Rows are points. Each copy is the shape, with its points in the same order, stretched, turned, moved and blurred by noise. Is it also mirrored, or only turned?
(in the rows, 128 means zero)

Shape (5 x 2)
[[ 83 136]
 [155 152]
 [147  80]
 [ 96 112]
 [145 129]]
Copy 1 (5 x 2)
[[ 95 168]
 [165 111]
 [112  91]
 [ 89 145]
 [141 113]]
Copy 1 is: only turned
Copy 2 (5 x 2)
[[143  81]
 [147 182]
 [ 44 146]
 [108  93]
 [115 166]]
Copy 2 is: mirrored

Shape (6 x 3)
[[156 173 122]
 [132 111 174]
 [171 116  80]
 [123  97 122]
 [114 126 109]
 [ 61 180 101]]
Copy 1 (6 x 3)
[[169 118 114]
 [113 159 159]
 [166  68 177]
 [108 110 156]
 [112 103 131]
 [103  87  69]]
Copy 1 is: only turned
Copy 2 (6 x 3)
[[160  96 165]
 [162 136 100]
 [162 153 192]
 [141 150 140]
 [134 145 149]
 [ 72 106 156]]
Copy 2 is: only turned
Copy 3 (6 x 3)
[[128 178 162]
 [ 94 117 114]
 [153 122 194]
 [139 100 131]
 [154 125 129]
 [193 172  87]]
Copy 3 is: only turned
Copy 4 (6 x 3)
[[129 151 118]
 [117  88 110]
 [ 77 147  96]
 [ 98 113  81]
 [113 131  75]
 [154 165  56]]
Copy 4 is: mirrored

Shape (7 x 4)
[[150 157  83  94]
 [147 110 168 100]
 [122 113 150 109]
 [136  97 140 110]
 [144 132  97 131]
 [158  86  79 149]
 [137  62 112 129]]
Copy 1 (7 x 4)
[[ 71  90  74 105]
 [ 90 181 165  87]
 [117 162 147  92]
 [107 174 145 102]
 [115 116 101 132]
 [118 153 100 159]
 [121 189 128 130]]
Copy 1 is: only turned
Copy 2 (7 x 4)
[[ 70  97 122 105]
 [177  95 100 142]
 [162 121 128 139]
 [145 121 105 158]
 [ 83 134 118 104]
 [ 51 162  74 141]
 [107 161  85 181]]
Copy 2 is: only turned
Copy 3 (7 x 4)
[[163  95 103  53]
 [ 93  95 164  73]
 [ 89 114 134  80]
 [ 89  94 136  85]
 [151 100 114 102]
 [128  64 100 136]
 [ 74  72 112 116]]
Copy 3 is: only turned

Shape (9 x 4)
[[142 113 102 179]
 [119 175  83 115]
 [172 122 172 124]
 [141 172  90 128]
 [ 94 138 162 121]
 [161 158 121 134]
 [ 87  91 114 110]
 [172  89 153 127]
 [ 94 174 130 146]]
Copy 1 (9 x 4)
[[159 118  53 163]
 [131  50 135 148]
 [176 172 127  69]
 [154  58 136 124]
 [ 84 154 139 127]
 [167  90 126 101]
 [111 152 124 210]
 [197 181  97 109]
 [ 71 111 115 133]]
Copy 1 is: only turned
Copy 2 (9 x 4)
[[147 103 153 108]
 [181 167 140 149]
 [ 98 121  71 115]
 [189 163 126 128]
 [ 97 113 118 167]
 [158 147  99 119]
 [101 130 168 148]
 [ 95 128  96 101]
 [149 116 124 170]]
Copy 2 is: mirrored

Shape (9 x 6)
[[ 63 177 141 151 144 107]
 [110 166 134 156 142 121]
 [124 106  93 148 103 130]
 [169 104 105  80 100 147]
 [162  75  96  68 139 157]
 [137  84  79 126 126 123]
 [174  91 183 112 170  98]
 [130 149 116 142 150 149]
 [102  92 109 150 104 159]]
Copy 1 (9 x 6)
[[150 179 144 116 108 118]
 [130 152 148 105 126  96]
 [108 141 118 102 158 158]
 [ 94  71 114 153 136 148]
 [ 76  80 153 174 132 144]
 [ 85 130 128 125 153 166]
 [ 84 142 174 249 127  68]
 [108 120 168 100 130  94]
 [119 153 146 119 175 166]]
Copy 1 is: only turned
Copy 2 (9 x 6)
[[192 117 172  63 131 121]
 [157  91 147 100 129 125]
 [149 112 137 146 117 160]
 [ 91 151  94 141  98 155]
 [ 79 171  62 149 125 174]
 [142 134 101 162 138 171]
 [ 79 150 109 135 181 125]
 [124  99 116 103 124 151]
 [130 122 153 143 119 181]]
Copy 2 is: only turned
Copy 3 (9 x 6)
[[ 96 135  69 104  50 147]
 [117 134 112 110  61 151]
 [124 133  96 168 134 138]
 [130 129 155 156 168  72]
 [135 107 160 188 160  53]
 [142 127 101 184 141 108]
 [190  75 162 124 111  98]
 [118 135 140 144  74 139]
 [102  99  92 201 137 130]]
Copy 3 is: only turned

Shape (12 x 6)
[[109  88  95 140 131 143]
 [161 162 180 132 134  97]
 [175 127 144 125 134  76]
 [ 96 122  69 108 167 155]
 [ 99 122 134 142 110 159]
 [103 158  98 170 128 106]
 [142 140 154 151 116  83]
 [138 163 140 139 120  90]
 [ 80  92  81 103 123 142]
 [172 133 167 122 137 112]
 [ 98 119  35 163 107 188]
 [112 128  71  89 105 142]]
Copy 1 (12 x 6)
[[117 164 123 173  84 134]
 [137 142 125  86 208 117]
 [154 125 151 123 176 149]
 [145 163 101 149  59 113]
 [ 86 162  93 134 121 122]
 [114 196 131 109 107 155]
 [119 146 147 104 169 145]
 [126 150 128  92 158 150]
 [108 135 116 159  39 133]
 [143 128 122 119 194 121]
 [102 204  72 175  36 181]
 [122 113  91 143  53 170]]
Copy 1 is: only turned
Copy 2 (12 x 6)
[[112 149 155 103 141 114]
 [169  71 132 129  97 141]
 [170 112 133  83  71 148]
 [140 158 139 103 193 138]
 [116 110 163 143 156 101]
 [171  78 159  93 162  98]
 [153  77 155  99 100 129]
 [182  84 156 109 120 131]
 [117 171 181 108 167 131]
 [152 103 122 125  90 154]
 [145 144 158 127 208  67]
 [164 164 183 127 162 131]]
Copy 2 is: only turned

Shape (12 x 8)
[[133 162  98 165  92 145 148 132]
 [129 113 157 120 118 118  80 108]
 [120  97 189 165 129 144  93 163]
 [147 161 190  52  94 151 156 108]
 [135 139 107  86 122 111 139 134]
 [121 101 108 137 129 133 152 114]
 [183 120 138 144 134 152 157 114]
 [125 161  99 129 127 141 131 117]
 [122 159 107 159 131  63 141  99]
 [117 156 170 141 134  99 141 109]
 [122 132 119 144 121  65 130 100]
 [118 156 138 168 123 134 114 127]]
Copy 1 (12 x 8)
[[151  99 145  73  69 183 159 119]
 [137 155 121 136 120  87 143 142]
 [136 123  73 138 143 138 156 159]
 [ 30 160 196 115 165 153 144 190]
 [108 164 162 153 119 123 125 110]
 [123  93 107 115 117 125  95 138]
 [ 67 101 111 118  98 151 130 159]
 [144 114 155 102 112 129 156 100]
 [120 161 150  64 105 141 136  78]
 [ 89 147 150  69 159 148 152 124]
 [121 165 134  89 104 124 118 100]
 [149 117 134  80 119 146 178 110]]
Copy 1 is: mirrored
Copy 2 (12 x 8)
[[ 86 133 167 116 170 128 106 133]
 [116 143 104  94  87 125 168 104]
 [129 132 152 105  61 113 119  79]
 [135 101  69  67 101   7 129 191]
 [142 116 107 153 143 117 146 158]
 [122 114 158 135 120 165 147 152]
 [142  82 144  73 141 115 105 141]
 [107 133 118 120 150 140 107 149]
 [139 182 156 131 161 180 170 132]
 [150 170 131  96 109 117 137 142]
 [137 168 151 133 139 171 193 125]
 [105 162 140 100 125 132 108 111]]
Copy 2 is: mirrored

Shape (12 x 8)
[[107 164 157 147 128 147 125 173]
 [162 109  98 123 104 131 133 174]
 [157 107 133  93 130  97 164  93]
 [ 93 150 132 144 134 161 151 126]
 [150 134 161 118 156 106 130 158]
 [129 113 144  97 143  81  90  98]
 [110 159  73 160  88  76 159 144]
 [ 80 112 154  97 125 153 130 132]
 [ 93 108  93 144  92 131  93 133]
 [114 155  71 185 147 125 110 184]
 [140 183 100 100 147 139 144 118]
 [135 143  98 163 104 119 119 133]]
Copy 1 (12 x 8)
[[112 158  60 141 119  78 175 105]
 [109  58  95 142 164 150 188 153]
 [116 116 162 189 165 194  92 148]
 [148 149 104 144 157  74 149  88]
 [ 84 147  98 152 124 128 122 169]
 [ 97 134 180 130  85 173  71 133]
 [214  99  30 162 116 152 158  95]
 [116 141 179 157 131 107 175 118]
 [157  89 134  94 121 141 179  93]
 [178  91  27  73 120  58 158 132]
 [118  82 102 170 131  80  78  94]
 [144 100  68 117 134 142 139  85]]
Copy 1 is: mirrored
Copy 2 (12 x 8)
[[127 103  80  93  84  92 108 135]
 [128 192 110 133  96  86 152 144]
 [101 122 177 130 146 169 183 174]
 [107  86 117 152 102 117 116 116]
 [117 111 108  54 122 139 172 148]
 [145 137 156  65 145 181 156 109]
 [ 68 186 162 109  72  78 122 116]
 [161  83 117 148  90 150 150 135]
 [149 183 124 152  84 118  98  79]
 [ 83 174  90  92  78  54 118  42]
 [ 94 107 170 103 134  67 152 123]
 [102 174 121 121 115 101  90  96]]
Copy 2 is: mirrored
Copy 3 (12 x 8)
[[ 93  75 100  72 132 114 144 117]
 [117 108 142 114  97 143  99  97]
 [153 144 165 125 162 132 118 131]
 [104  66  96 124 148 101 153 152]
 [106 136 151  72 157 133 123  94]
 [130 180 125 112 108 152 123 150]
 [116  96 147 126  89  61 170 104]
 [119 101 100 105 156 115 102 200]
 [103 121  77 142  73 107 114 151]
 [ 47  99 119 107  91 101 153  80]
 [112  85 170 100 135 170 169 138]
 [112 106 116 130  84 112 156  91]]
Copy 3 is: only turned
Copy 4 (12 x 8)
[[178 158 172 149 114 173 107 172]
 [162  98 149 101 155 154 150  96]
 [ 64 103 148 124 156  91 157 109]
 [179 135 140 171 117 133  74 158]
 [ 90 147 157 147 127 159 154 136]
 [ 52 174 165 118 160 105 142  99]
 [150 105 220  98  83 153 150 130]
 [171 166 166 177 180 118  84 108]
 [185 143 166 106 152 132  88  96]
 [175 156 156 128  73 177 119 112]
 [136 140 148 114 128 102 160 140]
 [146 117 155  84 107 155 120 138]]
Copy 4 is: only turned

Shape (12 x 9)
[[134 104 143  95 164 159  83  98 139]
 [142 125 117 156 189  81 189 156 113]
 [149  85 128  83 122 130  89 155 172]
 [182 157 119 123 132 146 118  94 135]
 [114 104 151  72 122 151 124 162 156]
 [ 94  71 134  99 104 152 121 121 186]
 [132 169  84 124 148 128  96 115 130]
 [131 153 113 166 146  97 149 164  48]
 [146 166 143 152 152 143  72 119 160]
 [149 130 137 174 145  53 169 135  78]
 [138  88 132 120 126 180 121 149 162]
 [144 195 141 128 150 124 121 112 119]]
Copy 1 (12 x 9)
[[143 159 163 105 130  94 151 125  73]
 [121 133 108 173 110  92  62  76  97]
 [131 116 125 109 146  53 146 150 133]
 [138 169 142 156 176 150 138 182 108]
 [155  91 138 136 116  63 169 113 127]
 [134  76 150  88 110  83 162 161 110]
 [140 141 111 121 184 143 123 141  87]
 [159 135  93 147 118 140 101  78 143]
 [130 124 153 133 186 134 134 105 121]
 [102 148  85 164 106 125  93 101 166]
 [169 110 176 114 129  84 134 142 104]
 [132 139 123 172 174 157 142 107 119]]
Copy 1 is: mirrored
Copy 2 (12 x 9)
[[161  84 161  95 106 157 101 140  87]
 [114 135 126 221 220  94 108 104 151]
 [108  89 120  80 122 163 147 119  64]
 [168 140  81 166 110 144 108 129 143]
 [126 131 167  81 178 153 140 105  48]
 [ 89 156 157  24 141 154 146 177  95]
 [169  98  74 142 104  93 113 113 141]
 [118 158  96 223 165  50  63  87 147]
 [166 114  86 138  95 115 145 153  67]
 [ 80 162 119 217 159  85 102 101 159]
 [121 154 125  86 180 157 110 168  67]
 [183 132 110 176 121 105 130  95 117]]
Copy 2 is: only turned
Copy 3 (12 x 9)
[[106 130 130 115 129  80  78 147 115]
 [ 71 131 138 109  75 164 145  48 158]
 [112 185 174  64 146 137  88 161 148]
 [130 171 140 159  76  81 135 141 122]
 [130 180 156  48 158 166 100 143 118]
 [130 178 158  65 198 119  90 108 136]
 [ 91 131 205 136  90 116 149 141  86]
 [ 87  83 130 160  94 190 185  91 156]
 [143  96 187 124  73  95 118 146 120]
 [ 97 109 131 171  87 173 140  45 198]
 [126 162 129  61 151 107 133 128 160]
 [130 119 156 151  61 135 130 120  91]]
Copy 3 is: only turned
Copy 4 (12 x 9)
[[ 99 126 143 136 139 148 153 166  94]
 [145 102 142 142  74 157 115  81 152]
 [129 126 141  80  89 106 159 185 141]
 [106 108 136 144 137 147 155 129 172]
 [138 144 149 116 105 108 124 183 128]
 [133 107 109  96 119  81 131 213  94]
 [ 94 122 148 121 150 123 129 113 138]
 [148 141 127 119 127 186  93  62 167]
 [ 54 130 126 121 138 138 118 154 143]
 [153 126  94 126  81 160 126  67 186]
 [126 104 139 102 125 142 121 195 119]
 [ 89 145 138 161 136 141 118 104 169]]
Copy 4 is: only turned

Shape (12 x 9)
[[141 114 160 159 109  68 192  91 116]
 [ 96 153 132 127  91 113 143 165  95]
 [102 119  94 145 122  83 128  92 134]
 [126 180 105 202  95 125 161  94  97]
 [120 127 159 105 100 138 128  85 172]
 [176 155 185 103 152 156 114 166 132]
 [118  98 230 123  95 118  69  92  87]
 [ 93 115 104 146 106 161 110 165 162]
 [117 151 114 153 117 111  82 100 119]
 [142 126 152 169 108  69 126  98 137]
 [163 103 146  67  74 160 112 182 153]
 [120 139 171 105  73 134 107 131 194]]
Copy 1 (12 x 9)
[[ 89 123 137 120 126 134  89 161 177]
 [ 93 156 132 148 177 164 123 111 144]
 [ 55 144 146  89 147 132 112 109 135]
 [ 43 139 121 113 157 217  91 135 103]
 [121 160 150 128 124 109 117 150 118]
 [207 126 125 205  86  90 121 124 160]
 [159 108 130 114 188 118 110 141 131]
 [ 99 191 130 119 143 149 124  95 108]
 [ 72 129 133 114 163 140 106 102  94]
 [ 93 125 129 110 124 106  71 132 146]
 [174 175  88 181 121  88 137 138 161]
 [136 178 134 146 133  83  88 148 123]]
Copy 1 is: only turned
Copy 2 (12 x 9)
[[ 66 135  96 158 175 133 155 161 192]
 [136 164 142  83 133 120 148 143 174]
 [ 73 151  79 114  98 133 127 123 173]
 [ 53 161 113 110 143  62 158 128 163]
 [104 145 116 133 192 155 113  98 128]
 [179  92 160 133 165 127 122 129 101]
 [148 181  84 133 183 158 137 185  65]
 [128 145 149  60 140 134  67 127 146]
 [104 157  73 100 108 105 141 116 124]
 [ 90 134  56 134 169 119 137 137 166]
 [175  98 166  72 175 186 126 132 131]
 [150 144 110 107 223 152 101  83 144]]
Copy 2 is: only turned

Shape (14 x 11)
[[114 136 132 193 160  94 128 200 104 132 174]
 [181 178 115 167  72 132 144 131  93 116 158]
 [166 147  99 202  85 128 185 141 115 107 145]
 [126  84 185 136 146 115 101 182 125 175 154]
 [115 117 116  84 106 114 124 174 126 139  84]
 [107  66 134 185 140 125 112 165  92 165 133]
 [155 118 125  99 111 100 134 116 147  90 120]
 [132  92 186 104 163 135 146 191 106 138  70]
 [133 189 100 175  81 187 163 122 130  96 149]
 [161  88 143  96 125 132 104 180 178 106  79]
 [140 112 125 102 139 120 160 132 162 150 118]
 [158 168  79 178 128 169 146 109  78  92 159]
 [116 119 173 115 124 102 116 132 154 116  66]
 [149 122 141 145 161 113 104 168 134 174  83]]
Copy 1 (14 x 11)
[[ 32  88  64 156  81  61  82 123 121  98 116]
 [140 109 152 221 120 102 154 122 126 100  97]
 [137  47 139 188 115  70 136 127 121 133  79]
 [110 162 122 111 103  88  69 125  99  83 136]
 [128 170 113 107 177 128 130 105  91 148  88]
 [ 64  99 133 107  78  98  97 114  98 100 100]
 [163 129 157 123 173 157 125 158 139 152 124]
 [143 162 117 144 131 149  52  68  62 150 130]
 [139  94 144 206 108  76 148  83 171 142  97]
 [176 173 106  65 162 161  80 132 119 158  79]
 [188 147 125 100 145 108 118 145 102 166 146]
 [109  76 125 205  76 151 159  95 152 129 125]
 [128 170 179 133 159 138  78 146 124 176 113]
 [124 191 100 115  94 133  94 150  80 156 112]]
Copy 1 is: mirrored
Copy 2 (14 x 11)
[[122  86 105 121 142 114 132  92 128  78 189]
 [114 158 125 110 184 200 143 126 138  92 155]
 [ 84 175 102 110 182 167 169 111 120  76 139]
 [ 96 130 130 128 114 112  67  87 105 117 182]
 [ 76 106 103 149  82 156 119 158 141 125 152]
 [109 162  74 102 141 120  76 105 115  98 177]
 [ 95 145 139 146 101 138 138 104 154 104 102]
 [ 66 134 110 200 134 105  84 159 122 133 171]
 [115 121 102  89 179 182 193 143 110 135 122]
 [ 49 112 126 160 105 118  80  91 138 115  85]
 [ 91 139 125 151  85 123 143 122  94  99 116]
 [165 146  89 121 199 182 157 130 132 105 129]
 [ 71 135 140 135 100  98 110 143 143 114 110]
 [102 128 123 145 128 118  73 131 100  67 121]]
Copy 2 is: mirrored

Shape (15 x 11)
[[171 172 119 120  64 182  97 119 131 136  73]
 [143 113  95 123 174 109 102 118  91  93 146]
 [177 104 134 185 118 112  92  89 182 156  95]
 [108 135 121  84 135 147 103 164 126 138 159]
 [151 108 172 140 108 155 140 108  82 106 102]
 [161 145 120 143  75 197 113 127 154 136 109]
 [ 97 170 116  96 145 100 137 139 110 113 139]
 [126 141 140 105 125  97  93 162  74 107 166]
 [110 155 128 118 105 131 117 173 122  75 154]
 [113 134 105 159 145 100 105 129  74 142 136]
 [143 126 156 130 109 171 117 158  99 112  59]
 [103 150 100 131 140 126 119 175  97 104 150]
 [150  72  83 155  80 105 113  90 173 160 120]
 [166  85 136 201 146 110 122  61 122 157 134]
 [192 152 145 126  97 160 160 176 104 126  91]]
Copy 1 (15 x 11)
[[152 166 137 181 111 197 107 137 165  52 155]
 [ 99  96 186 105 101  93 156 130 142 149 149]
 [ 80 126 111 130  93 190  41 123 166 153 111]
 [133 127 171 123 141 144 188  84 107  65 149]
 [151 121  94 125  75 100  99 149 120 105 139]
 [149 151 106 160 134 180 103 113 184  56 152]
 [135 136 170 124 133 129 173 117  67 142 120]
 [104  87 179 140 122 100 177 150  74  95 110]
 [131  83 118 162 152 141 189 143 101 112 145]
 [ 79 135 170  99 132  96 119 141  91 115 149]
 [158 109 109 150  83 155 128 169 118  78 188]
 [118  96 157 116 154 122 173 138 100 101 165]
 [ 41 166  83 112  91 185 101 130 207 143 105]
 [ 78 134 110  81 101 101  31 118 157 155 106]
 [192 117 113 117 123 173 119 179 113  70 122]]
Copy 1 is: mirrored
Copy 2 (15 x 11)
[[170  69 117 186 162  72  85 179 149 137 123]
 [113 117 173 132 104 180 122 138 133 160 107]
 [ 87  33 108 150 135  95 203 162 180 115 117]
 [161 127 136  93 134 164  63 129 105 125 140]
 [155 104 122 157 131 123 139 144 113 178  66]
 [174  89 146 146 153  76 107 169 125 127 135]
 [103 142 134 137 150 165  91 135 114 127 124]
 [130 125 135  91 140 192  96 173 103 146  99]
 [140 160 172 111 160 159 100 176  67 140 143]
 [ 96 119 138 131 118 158 122 156 140 104  70]
 [171 105 135 190 160 140 126 157 118 126  99]
 [124 165 183 119 145 171 101 159  94 103 122]
 [118 112 108 126  84  92 176 184 167 123 147]
 [ 83  60 117 124 101 107 200 136 177 150  60]
 [167 131 153 164 194 127 147 175 141 143 112]]
Copy 2 is: only turned
Copy 3 (15 x 11)
[[245 106 112 105 121 103 117 170 152  67 187]
 [ 90 143 159 106 164 142  88  98 128  90  76]
 [170 138 128 133 183 157 104 163 123 153 206]
 [148  97 125 171 141 115 134 134 120 102 103]
 [144 109 141 145 107 116  56 140 187  76 161]
 [203  89  96 129 147  79 124 170 145  96 187]
 [130 130 146 128 102 135 134 154 132 101  82]
 [114 119 121 172 141 134  91 156 134  67  79]
 [103 103 105 129 151  97 137 175 138  60 112]
 [134 163 136 171 156 116  85 150 103  98  93]
 [160 109 156 124 108 117  95 154 141  45 181]
 [100 136 131 144 150  96 116 148 102  73  90]
 [137 142  53 140 163 138  79 148  95 168 182]
 [138 148 148 163 183 126  58 143 145 184 162]
 [161  61 144 127 130 114  75 205 123  51 156]]
Copy 3 is: mirrored
Copy 4 (15 x 11)
[[206 179 164 147  82 114  86 123 147  80 117]
 [135 136 133 140 107 131 193 166 152 159 176]
 [116  92 137 158  73 134  98 192 140  82 104]
 [152 131 157 113 130 152 184  81 141 132 105]
 [137 167 166 131 153 132 103 171 140 117 142]
 [147 165 179 165  79 151  93 114 158  86 100]
 [135 159 108 108 114  94 175 100 112 137 149]
 [169 151 141  94 156 134 192 113 156 100 163]
 [145 173 142 157 129 139 163  59 135  90 137]
 [105 120 149  95 114  95 159 153 165 139 162]
 [185 135 184 149 140 119 106 124 106 117 120]
 [120 142 156 133 117 121 173  85 139 133 158]
 [ 85 101 118 155 102 146  86 143 209 127 117]
 [ 54 104 152 123  90 132 111 241 176 123 142]
 [186 161 170 125 119 157  95 118 103 118 162]]
Copy 4 is: mirrored

Shape (15 x 12)
[[132 114 167  96 110 130  94 107 106 111 147 146]
 [113 185 153 101 164 152  70 118  78 105 123 151]
 [183 190 121 132 134 139  57  84 147  75 149 146]
 [106 100 113 174 139 146 134 143 108 110 145 140]
 [106 104 182 126 158 110 139 167 143 147 130  91]
 [127 164 137 133 102 165 115 161 110 120  94  93]
 [129  91 119 143 109  87 149 141 100 136 100 188]
 [113 177 116 146 108 146 135  92 149  81 146 117]
 [101  81  84 120 114  89  88 114  88 142 130 123]
 [145 152  97  55  90 136 136  60  51 127 159 117]
 [101 127 150 119  77 115 135 170 153 141 148 129]
 [190 145 180  93 115 133 127  81 130 187 214 167]
 [127 170 119  72 124 116 107 146 119  93 178 137]
 [154 149 170  48 133 162 132 140 142 114 190 135]
 [116 132 126 137 181 201 121  80 125 152 100 155]]
Copy 1 (15 x 12)
[[126 124 112 172 124 141 144 151 118 176 131 113]
 [ 75 209 138 132  97 136 138 182  96 186 108 107]
 [ 86 216 111 146  89  92 193 126 145 138 109 124]
 [115 163 149 123 125 189 125 136 155 127 135 122]
 [133  93 182 203 149 152 100 135 121 101  99 130]
 [116 165 144 139 101 123 136 155 114 131 122 179]
 [134  95 181 122 169 173 159  84 122 175 163 132]
 [145 186 109 112 102 127 116 113 108 109 112 124]
 [106  80 113  78 110 146 113 137 145 146 126 120]
 [111 113  28 105 103  61 129 176  69 139 171  73]
 [155 109 166 184 142 125  78  96 125 145 149 154]
 [129 118  93 227 198  54 170 180 150 139 176  85]
 [ 91 173 127 176  88  76  98 100  78 160 149  87]
 [136 149 132 240 107  67 124 162  85 147 166  79]
 [150 167 146  78 127 155 151 220 145 145 102 102]]
Copy 1 is: mirrored
Copy 2 (15 x 12)
[[ 98 116 138 143 166  97 118  89 158 126 121 106]
 [145 158  94 186 193 124  81 137 137 132 157 105]
 [ 75 196 110  87 183 105 142 145 165 139 208 139]
 [160 132 138 117 106 114 117 132 136  82 119 104]
 [102  85 119 165  94 139 137 113 133 117  47  92]
 [112 117 131 145 126 166  89 156 132 116 159 137]
 [181  99 144 127 131 154 130 111 178 126 132 106]
 [ 98 182 138 106 101 107 132 141 154 136 188 113]
 [156 107 181 136 129 117 131 125 139 134  98 155]
 [141 119 137 164  98  86  96 105 173 144 173 193]
 [ 79  92 176 135 120 120 131 148 177 130 130  89]
 [ 54  91 120 161 119  64 199 101 199  99 150 141]
 [101 150 138 146 141  71  93 167 194 144 157 114]
 [ 55  99 111 153 128  51 106 136 184 134 139  97]
 [154  96  83 167 133 126 138 115  79 113 157 118]]
Copy 2 is: only turned
Copy 3 (15 x 12)
[[127 166  84 111 111 158 110 135 135 136 140 104]
 [136 155  43  98 101 114 188 195 105 160 116  93]
 [123 110  65  76 123  78 127 166 138  94 126  66]
 [143 158 135 145 122 109 153  81  80  97 135 123]
 [182 121 134 136 125 179 106  82 129 143 105 172]
 [ 69  97 118 103 140 148 134 125 107 133 120  99]
 [156 164 178 127 125 106 137  78 121 150 188  82]
 [ 92  82  76 142 172 149 144  96 125  91 137  76]
 [136 160 132 187 112 127 115 119 135 152  88  98]
 [ 55 104  80 172 115 193 120 166 174 126 159  95]
 [128 103  99 130 162 164  71  72 119 146 157 111]
 [174 127  74  99 156 146  73 166 177 100 222 191]
 [127  90  46 128  93 138  92 130 119 143 139  83]
 [147  91  46  91  92 190  68 156 114 108 166 137]
 [171 149 106 118 153 142 198 217  72  93 134 135]]
Copy 3 is: mirrored
Copy 4 (15 x 12)
[[104 162 115 100 112 106 117 133 169 129 139 136]
 [ 80 123 153  83 101  45  98 148 141 135 148 139]
 [ 85 131 139 160 113 134  64 187 146 108 160  61]
 [159  81 110 120 101 125  79 115 157 114 122 107]
 [118 102 120 116 185 149 111  86 167 134 106 140]
 [126  95 148 115 162 101 142 154 118 141  76 105]
 [159 115  75 135 116  93 129  96 113 115 123 142]
 [114 100 133 146  83 155  88 179 164 165 136  88]
 [121 143  88  74 113 107 137  77 119 133 123 105]
 [121 171 155  79  58  66 198 134 155 167 159 115]
 [124  98  86 119 169 146 153 146 137 122 114 140]
 [103 137 138 121 117 167 150 146 199  77 189 149]
 [103 124 118  97 149  87 125 165 145 140 177 105]
 [121 145 141  98 164 129 131 171 184 127 170 139]
 [149 135 172 118  82 127  69 139 128 132 125 152]]
Copy 4 is: mirrored
